Rows are points. Examples show where two turns around zero, p and q, send a point. Where does a point land after both, in the order given? Backwards means that the second turn is done in reverse. Each puzzle has new turns, and all numbers are rounded.

Turn p:
[ 0.32 -0.27] => [ 0.38 -0.17]
[-0.32  0.29] => [-0.39  0.19]
[ 0.27 -0.07] => [0.28 0.01]
[-0.27  0.04] => [-0.27 -0.04]
Turn q:
[-0.12 -0.28] => [-0.15 -0.26]
[ 0.16 -0.19] => [ 0.14 -0.21]
[0.13 0.47] => [0.19 0.45]
[-0.31 -0.25] => [-0.34 -0.21]
[0.14 0.25] => [0.17 0.23]
Where do these land?
p, then q: [-0.16 -0.11] => [-0.14 -0.14]
p, then q: [-0.01 -0.34] => [ 0.05 -0.34]
p, then q: [0.17 0.45] => [0.09 0.47]

Turn p:
[-0.25  0.14  0.09] => [-0.20  0.14  0.17]
[-0.31 -0.16  0.07] => [-0.12 -0.12  0.31]
[-0.31 -0.04 -0.34] => [-0.38 -0.26  0.00]
[ 0.39  0.06 -0.16] => [ 0.18  0.00 -0.39]
[0.48 0.00 0.34] => [ 0.52  0.25 -0.10]
Turn q:
[-0.07  0.27 -0.12] => [-0.07  0.01 -0.29]
[-0.33 -0.25 -0.27] => [-0.26 -0.41  0.10]
[ 0.04  0.56 -0.26] => [ 0.03  0.04 -0.62]
[ 0.17 -0.21  0.07] => [ 0.18 -0.01  0.22]
[ 0.30 -0.25  0.26] => [0.28 0.16 0.34]
[-0.10 -0.12  0.32] => [-0.13  0.21  0.26]
Where do these land?
p, then q: [0.33 0.15 0.00] => [ 0.20 -0.14 -0.27]
q, then p backwards: [-0.02  0.22 -0.40] => [ 0.24 -0.07 -0.38]
q, then p: [ 0.07 -0.15 -0.03] => [0.16 0.01 0.05]
p, then q: [-0.15  0.22 -0.09] => [-0.26 -0.03 -0.11]
q, then p: [-0.24 -0.44  0.51] => [0.02 0.49 0.52]
